Rows are points. Each copy is the shape, with its points in the same order, turned, moved and blurred by noise. Is it also mirrored, or only turned?
In the rows, 128 means zero.

Shape:
[[121  88]
 [100 116]
 [110  83]
 [167 125]
 [120 224]]
Copy 1, 5 rows:
[[ 87 120]
 [ 91 146]
 [ 72 122]
 [146 100]
 [188 201]]
Copy 1 is: only turned
Copy 2:
[[158 140]
 [126 145]
 [155 158]
 [168  86]
 [ 61  41]]
Copy 2 is: mirrored
Copy 3, 5 rows:
[[134  84]
 [159 122]
 [150  83]
 [ 78 121]
 [122 224]]
Copy 3 is: mirrored

Shape:
[[115 152]
 [165 145]
 [143  59]
 [105 150]
 [147 156]
 [ 70  55]]
Copy 1:
[[124 139]
 [154  97]
 [ 84  50]
 [128 148]
 [147 122]
 [ 25 117]]
Copy 1 is: only turned
Copy 2, 6 rows:
[[101 126]
 [159 127]
 [163 216]
 [ 97 130]
 [135 126]
 [ 96 240]]
Copy 2 is: mirrored
Copy 3 (6 x 2):
[[117 147]
 [ 83 136]
 [125  56]
 [128 156]
 [ 89 144]
 [188  84]]
Copy 3 is: mirrored
Copy 4, 6 rows:
[[113 133]
 [ 96  76]
 [198  72]
 [128 140]
 [104 109]
 [218 143]]
Copy 4 is: mirrored

Shape:
[[154  95  87]
 [132 138 154]
 [148 149 161]
 [ 40 172  63]
 [178 135 148]
 [ 53 148 158]]
Copy 1, 6 rows:
[[144 201 101]
 [124 117 130]
 [110  95 121]
 [ 93 165 232]
 [113 113  76]
 [126  76 199]]
Copy 1 is: mirrored
Copy 2, 6 rows:
[[ 71 125 132]
 [148 157 134]
 [140 175 140]
 [160  37 185]
 [116 188 140]
 [203 105 126]]
Copy 2 is: only turned

Shape, 10 rows:
[[108 114 106 189]
 [131  66  99 147]
 [116 145 123 124]
 [ 59  73 121 145]
 [206 163 147  91]
 [187 182 128 135]
 [213 106 119 101]
 [188 143  73 125]
 [113 181 107 156]
 [182 105 150 118]]
Copy 1:
[[ 97 117 138 195]
 [119  98 188 173]
 [131 122 123 135]
 [ 82 159 184 152]
 [174  35  96 105]
 [168  66  79 143]
 [167  25 154 134]
 [192  70 130 165]
 [150 135  84 165]
 [130  46 146 133]]
Copy 1 is: mirrored
Copy 2:
[[185 185 114 164]
 [130 186  78 185]
 [154 130  99 126]
 [172 134  90 220]
 [ 77 145 109  60]
 [126 167 117  62]
 [ 64 180  77 106]
 [126 191  59  84]
 [191 147 110  97]
 [ 79 165 111 129]]
Copy 2 is: mirrored

Shape:
[[135 109 141  78 140 216]
 [126  87 187  98  74 152]
 [133 110  93 181 220  27]
 [ 85 115 105 127 138  90]
 [103 133 143 167 131 155]
 [125 174 169 116 176  83]
 [ 73 165 138 136 166 203]
 [118 122 104 130 196 125]
 [138  50 133  95  97  85]
 [126 182 126 137 112 159]]
Copy 1:
[[ 49  54 135 104 180 154]
 [136  20 119 113 158 115]
 [194 189 126 147  88 249]
 [139 117 158 151  94 166]
 [130 104 129 168 169 140]
 [127 126  58 150  92 165]
 [ 55 116 125 184 173 141]
 [106 138 131 142 128 214]
 [178  40 166 100  97 167]
 [104 135 109 140 155  95]]
Copy 1 is: only turned
Copy 2 (10 x 6):
[[ 68 106 139  44 112  80]
 [112  51 176  58 156 139]
 [133 185  78 236 180 138]
 [159 150 120 107 164 147]
 [144 126 174 117 112 106]
 [ 82 184 172 154 153 189]
 [ 99 176 188  71 101  84]
 [ 99 180 102 131 135 108]
 [133  61 107 100 192 155]
 [124 142 172 105  73 146]]
Copy 2 is: only turned

Shape:
[[ 96 136 121 119 156 125  88 141]
 [144  58 102 135 176 138 141 167]
 [136 158 109 216 148  89 145  48]
 [130  79 148 123 139 108 162 136]
 [185 160 132 222 118  80 127  73]
 [169 174 124 222 110 120 176  65]
 [178 143 160 173 170  69 136  75]
 [127 102 138  74 101 144  96 144]
 [127 124  91  55 137 162  87 123]
 [110  53  87 123 124  54 152 170]
 [ 75  41 131 110 153 112 160 135]
 [130 106  85  41 152 155  98 165]
 [131  48  95  95 146  94 151  99]
 [157 198 128 167 148  83 185  92]]
Copy 1, 14 rows:
[[154  92 150 105 149 109 122 138]
 [196 107 181 165  86 132 155  78]
 [ 81 159 128  97  88  57 204 132]
 [162 134 116 145  93 123 132  82]
 [ 68 122 102  90  63  94 217 132]
 [ 51 175 110 116  79 112 213 127]
 [ 96 100  84 139  67  73 161 121]
 [197 112 114 117 136 176 118 141]
 [208 118 151 147 161 131 127 182]
 [221 123 107 116 124 111 173  31]
 [215 141 138 126 112 110 106  49]
 [237 101 159 166 162 139 129 158]
 [222 152 110 141  91  90 156  95]
 [ 65 138  86 157 129  78 193 116]]
Copy 1 is: mirrored
Copy 2:
[[101 136 109 150 131 138 125 101]
 [ 92 176  39  80 124 127 152 135]
 [ 97 129 191  45 159 178 112 180]
 [143 132  61  97 135 140 142 160]
 [108 113 178  36 126 154  68 194]
 [135 129 187   7 160 138  97 171]
 [129 126 142  65 102 204  91 178]
 [146 142  93 157 100  84 136 133]
 [134 208 108 179 112  99 131 120]
 [ 83 136  23 128 181 128 124 198]
 [124 133  40 127 158 145 200 161]
 [131 206  60 178 120 101 128 107]
 [116 183  70 126 137 146 159 206]
 [160 141 148  54 175 177  66 151]]
Copy 2 is: only turned

Shape, 14 rows:
[[136 152 128 168  74 105 134 136]
 [146 118 106 124 136 143 159 125]
 [ 66 120 151  81 184 193 196 145]
 [ 98 124 104 139 113 106 108 129]
 [ 94  56 139 119  88 145 140 126]
 [122 126  85 126  88 120  87 120]
 [132 133 122  82 152 115 109  68]
 [117 107 111 143 115  86 123 143]
 [105  38 197 139 193 176 178 170]
 [118  95 173 144 127 166 131 166]
 [153 126  94 101 125 135 135 136]
 [ 84 129 190  25 156 186 177 175]
 [122 117 120 129 112 114 130 193]
 [122 116 150  63 170 130 200 120]]
Copy 1 (14 x 8):
[[133 140 168  76 158  80 100  87]
 [116 116 147 146 142 107 130 123]
 [135  94 142 127 107 146 169 232]
 [168 137 123 108 159  97  89 118]
 [193 102 153 112 160 157 139 116]
 [154 169 115 119 163 109 103  86]
 [149 147 108 161  77 113 103 114]
 [162 127 150 124 170 102  80 113]
 [125   7 171 123 136 184 114 190]
 [118  89 157  83 150 166 109 138]
 [116 155 145 160 148 119 124 120]
 [133 141 186 118  87 193 155 230]
 [132 141 171 107 188 127  85 141]
 [141 110 182 165  82 119 137 180]]
Copy 1 is: mirrored
Copy 2 (14 x 8):
[[167  91 129 162 102 114  88 142]
 [140 123 142 122 118 165 130 115]
 [ 85  66 130  49 141 170 192 149]
 [103 132 127 143 129  99 103 142]
 [116  79 166 141 187 121 128 101]
 [127 165 135 131 143 107  86 128]
 [119 175 117  95 127  92 164  99]
 [112 114 130 163 112 124  94 106]
 [ 75  22 119 130 151 196 204  99]
 [121  61 106 150 163 142 137 137]
 [141 129 114 102 124 146 106 108]
 [104  32  82  12 168 141 178 138]
 [119  88  99 126 121 141  80 124]
 [121  79 129  58 102 144 188  87]]
Copy 2 is: only turned
Copy 3, 14 rows:
[[148 131 137 161 121  84 115 136]
 [136 139 130  72 133 124 112 132]
 [148 139  74  56 142 178 206 117]
 [112 146 127 130 118 123 116 191]
 [ 98 170  89  95  75 123 139 146]
 [ 87 135 156 119 119 113 110 183]
 [ 55 121 120 101 167 149 108 134]
 [132 124 116 123  99 121 100 177]
 [157 113  60  70  38 203 151  87]
 [142 127 116 107  62 143 153 106]
 [112 120 145  71 144 103 119 134]
 [111  73  71  43 127 156 234  93]
 [161 105 123 100  89 106 134 167]
 [116 111  47  59 166 135 142 116]]
Copy 3 is: only turned

Shape:
[[193 130 126 131 151 126  73  29 190]
 [ 88 158  98 152  86 134 200  95 115]
 [110 201 157 130  65 124 179 126  93]
 [ 91  92 113 110 103 176  67 149 173]
 [ 70 134 109  81 163 145  95 132 148]
 [154 123 154 201 173 113  74  63 157]
 [128 174  82 156 100 134 183 141  89]
 [101  67 140  98 157 149 129 153 161]
 [135 176 123 134 116 177 152 127  86]
 [ 71 160 117 117 129 168 116 169 175]
 [132 189 136 147 120 172 175 128 157]
 [199 117 126 148 167  78  50  85 208]]
Copy 1:
[[155 222  93 181 119 137 142 176 207]
 [144 140  89 171 145 127 142  77  41]
 [146 136  99 135 140 170 210  71  52]
 [ 82  87  75 105 113  97 132 140 172]
 [124  62 100 173 120 126 129 123 168]
 [216 194 117 135  89 111 127 172 164]
 [137 143 140 141 188 129 149  75  61]
 [ 80  92 145 145  73 112 127 151 135]
 [130 145 130 130 148 162 154  59 114]
 [114  76  98 146 121  80 158  86 145]
 [129 160 120 170 120 109 165  57 114]
 [166 200 129 171 125  89 172 223 210]]
Copy 1 is: only turned
Copy 2:
[[179 156 124 191 191 158 154  92  37]
 [118 125 159 153 117  65  22 114 128]
 [113 125 116 126 143 126   8 104 169]
 [ 63 120 169  76 149 147 134  88  52]
 [133 149 177  41 137 122 109 123  88]
 [128 161 104 190 157 154 150 158  68]
 [128 121 168 166  96 109  44 110 166]
 [ 77 159 161  80 156  86 167 107 104]
 [117 154 134 135  90 134  54  79 132]
 [ 74 167 192  87 150 138  70 113 104]
 [100 189 163 156 144 146  46  98 136]
 [159 127 138 176 199 182 181 135  68]]
Copy 2 is: mirrored
Copy 3, 12 rows:
[[  7 148 101 142 129 163 106 130 133]
 [173 155  84  96  93 141  93 225 167]
 [203 118  91  58 128 180 118 178 158]
 [124 202 111 129 185  74 163 142 112]
 [128 116 112 149 188  64 129 168 128]
 [ 45 134 114 109  75 112  91 108  97]
 [211 145 102 127  98 153  86 177 155]
 [119 145 162 149 146  75 185 176 118]
 [184 127  82 127 119 166 113 173 108]
 [163 142  74 133 151  65 160 150 148]
 [160 123  56 129 100 150 152 157 157]
 [ 12 144 150 149 129 128 109  73 156]]
Copy 3 is: only turned

Shape, 16 rows:
[[ 92 108 148 108 183  82  81  97  67 165  87]
 [183  90 158 138 100 174 177 208 121  76 101]
 [104 112 103 119 130  73 132  97 109 157 182]
 [140 169 158 152 119  98  79  79 102 180 146]
 [ 92 111 195  75 113 105 119  73 128 212 123]
 [135 179 104 144 164 177 156 145 123  93 174]
 [149 129  71 151 155 140 169 150 211  92 130]
 [178 172 139 134  97  98 182 218 149  55  80]
 [ 73 141 132 142 130 114 108  66 115 215  82]
 [111 114 137 150 122  92 103  45 115 173 118]
 [108 139  67 183 106 170 186 182 143 139 125]
 [141 115 111 142  49 137 174 207 118  29 102]
 [162 131 106  86 125  99 138  63  72 207  99]
 [168 120 122  71  42 169 103 190 132  37  58]
 [161  88 144 147 127  99  75  95 106 183 113]
 [132 133 123 166 128 146 192  85 127  79 113]]
Copy 1, 16 rows:
[[100  82 128  60 168 115  57 118 129  98 115]
 [178 136 144 155  76 177 196 125  94  77 199]
 [ 82 165 146  96 177 133 116 115 130 175 112]
 [ 90  77 164 139 148  90 112  98 158 162  93]
 [ 71  79 188 105 211  97  96 135 148 141 185]
 [163 149 121 176 108 133 137 170  72 172 103]
 [126 187  96 209 129 195 139 178 129 127 131]
 [127 126  55 176  49 174 184 113 111 126 200]
 [ 73  83 141 150 222  97  73 101 122 112 119]
 [ 71  97 173 132 188 143  84  93 146 135 103]
 [135 190 104 212 157 133 172 115  68 105 128]
 [131 138  92 148  88 210 234 100  59 113 174]
 [156  94 137 113 214 127  80  68 165 161 144]
 [160  50  83 130 124 219 249 142 106 100 182]
 [108  98 175 113 162 133 116  95 183  99 106]
 [125 130 147 186 124 200 103 113  68 148 137]]
Copy 1 is: mirrored
Copy 2 (16 x 11):
[[ 97 134 242  98  52  80  90  94 114 157 138]
 [194 171 118 150 145 143 149  88 213 169 174]
 [136  86 180 142  99  83  65 152 117 107 125]
 [ 76 159 169 127  71  86  96 158 126  68 149]
 [137 160 241 122  96  79 115  94 120  60  74]
 [106 104 148 161 183 141 116 144 149 137 204]
 [111  59  90 134 179 152 111  85 180 146 144]
 [151 127  70 154 116 143 221 104 189 183 155]
 [104 130 197  68  89  98  84  89  69  84 135]
 [105 136 172  94  89  54  65 107 115  94 125]
 [174  95  90 104 153 182 108 113 116 127 189]
 [209 156  68 133 144 135 160 142 168 221 157]
 [125 142 173 170  63  79  76  68  73  92 135]
 [152 224  83 158 138 153 140 112 164 224 102]
 [120 161 168 118  52  91  53 101 162  98 137]
 [133 121 110 116 175  59 121  89 138 143 185]]
Copy 2 is: mirrored

Shape (17 x 12):
[[150 168  45 161  37 193 111 109 111 128 111  97]
 [140 113  91 109  91  85 144 142 144 159 144 179]
 [126 165 135 141 130 138 129 144 133 121 103 151]
 [111 109 123 163 158 129 110 123 116 114 106 164]
 [136  80 169  91 204 164 117 123  90 189 124 206]
 [150 107 130 116 106 162 155 143 139 100 128 118]
 [143 117  52 114 105 108 152 116 138  88 139 102]
 [125 143 129 142 101 124 146 131 127 114 113  90]
 [105 105  92 111 128 140 142 100 210  80 111 153]
 [106 146 119 126 112  85 151  88 157 166 151 122]
 [ 99  79 100 128  98 118 160 139 165 148 125 129]
 [119 155  72 166 136 103  15 141  75 135 126  46]
 [119 111 101  93  40 137 132  77 146 117  71 177]
 [104 117 151  78 113 140  91 136 170 112 116 154]
 [ 90 166 114  75 126 149 123 142 125 112  92 136]
 [164 123 153 106 176 161 135 127 173 139  66 117]
 [144 133 160 114 113 172 112 117 117 136 116 155]]
Copy 1:
[[175 148  58  59 106 155 218 139 146 143 106 155]
 [112 102 163 136 100 141 141 105 139 133 111 215]
 [110 128 104 115 148 140 121 114 120 107 144 140]
 [ 97 183 143 129 123 146 120 109 116 131 146 136]
 [ 88 180 197  85 107 151  47 104  79  65  90 154]
 [161 118 152 102 143 142 121 157 149 135 135 129]
 [173 109 125 152  99 183 159 148 135 184 122 156]
 [137 120 104 134 150 128 144 161 132 143 120 129]
 [117 105 133 124  65 149 104 110 168 171 170 116]
 [ 84  94 113 163  88 135 139 162 124 131  91 166]
 [112 107 167 139 106 119 151 123 159 159  94 138]
 [184 217  54 197 103 139 195 119 103  85  98 134]
 [134 115 111  62  82  88 125 113 125 194 135 187]
 [140 111 140 119  87  86  97 117 130 107 152 137]
 [143  93 106 109 113 123 116  93  79 121 134 117]
 [132 137 109 110 142 147  38 115 165 118 109 107]
 [133 152 128  80 118 118 101 147 119  93 130 147]]
Copy 1 is: only turned
Copy 2 (17 x 12):
[[ 95  58 170 148  42 146 121 124 102 189 102 188]
 [189  81 109 167 128 154 140 126 137  94 131 137]
 [146 114 117  87 130 102 135 118 115 152 116 142]
 [135 121  87 111 112  68 133 121 133 108 126 140]
 [123 147  85  53 155 134 119 100 204  33 138 166]
 [140 110 156 131 132 102  95 133 160 150 102 138]
 [119  90 130 204 126 116 118 152 136 152 112 118]
 [129 110 172 131 121 114 103 139  99 146 114 121]
 [142 116 115 175 182  62 142 176 123 127  82 185]
 [153 122 165 162 149 143 165 136  99 103 169 143]
 [159 102 165 168 132 108 133 150 131  79  86 140]
 [ 79 155  81 144   7 152 100 144  58 127 137 111]
 [136  53 132 155 160 109  88  87  97 116 114 207]
 [170 150 109 129 166 117  95 133 121 117  89 184]
 [120 139 109 119 159 145 121 103 107 146  72 164]
 [110 116 126  60 169 114 104 189 135 109 107 151]
 [135 121 129  93 137 122  97 114 141 120 132 172]]
Copy 2 is: mirrored
Copy 3 (17 x 12):
[[ 72 127  82 116 147  72 122  79  77 173  50  47]
 [189 130 152 141  98 113 121 124  83 108 125  83]
 [151 146  91 113 146 118 147 122 140 120 112 128]
 [155 154 142  90 149  96 147 163 127 143 121 139]
 [195 165 225  99 186 149  99 163 185 120  89 139]
 [105 128 123 147 129 117 121 139 113 111  67 147]
 [113 130 128 138 138 103 137 123  33 105 102 112]
 [109 132  90 122 121 138 154 123 101 125 100 116]
 [145  92 144 158 148  62 165 109  88 115 115 174]
 [145  85 131 120 128 164 138 117  97 128 159  95]
 [159  94 145 154  97 127 149 141  82 158  95 125]
 [ 80 209  95  44 143 145 114  95  51 216 147 126]
 [122 132 177 166 115  63 192  92 122 113  97  74]
 [143 151 149 164 124 100 134  95 138 141 138 166]
 [144 173 117 156 177 125 167  94 122 131 111 126]
 [140 127 143  96 144 142 139  94 144  96  69 195]
 [124 155 151 121 147 111 117 119 166 120  91 115]]
Copy 3 is: only turned
Copy 4, 17 rows:
[[122 194 174 154 119 108 242 166 112  83 153  67]
 [ 73 131  98 138 156 101 174  91 136 102 103 146]
 [119 142 127 161 105 126 140 136 164 121 149 105]
 [144 143 147 127 127  96 137 118 194 134 121 119]
 [ 82  69 188 141 120 128 136  63 204 194 124 170]
 [126 147 125 109 102 151 175 118 111 124 165 144]
 [107 213  96  83 129 141 187 103 127 109 127 105]
 [126 180 122 140 146 140 146 155 133 115 153 128]
 [132 131  85  89 120 168 174 108 180  74 133 107]
 [ 89 155 113 160 195 156 131 104 153 103 132 102]
 [107 140  89 106 179 124 187 120 162 103 133 159]
 [113 192 171 106 176  79 138 204 128 177  83  25]
 [134 147 124 170 121 162 232 126 154  67  71 148]
 [124  84 101 123 100 157 158 140 146 122  99 118]
 [ 89 138  98 152  98 155 180 174 171 148 120  98]
 [ 85 129 172  95  80 165 117 143 171 104 146 146]
 [119 116 161 167 105 139 155 113 134 134 140 129]]
Copy 4 is: only turned
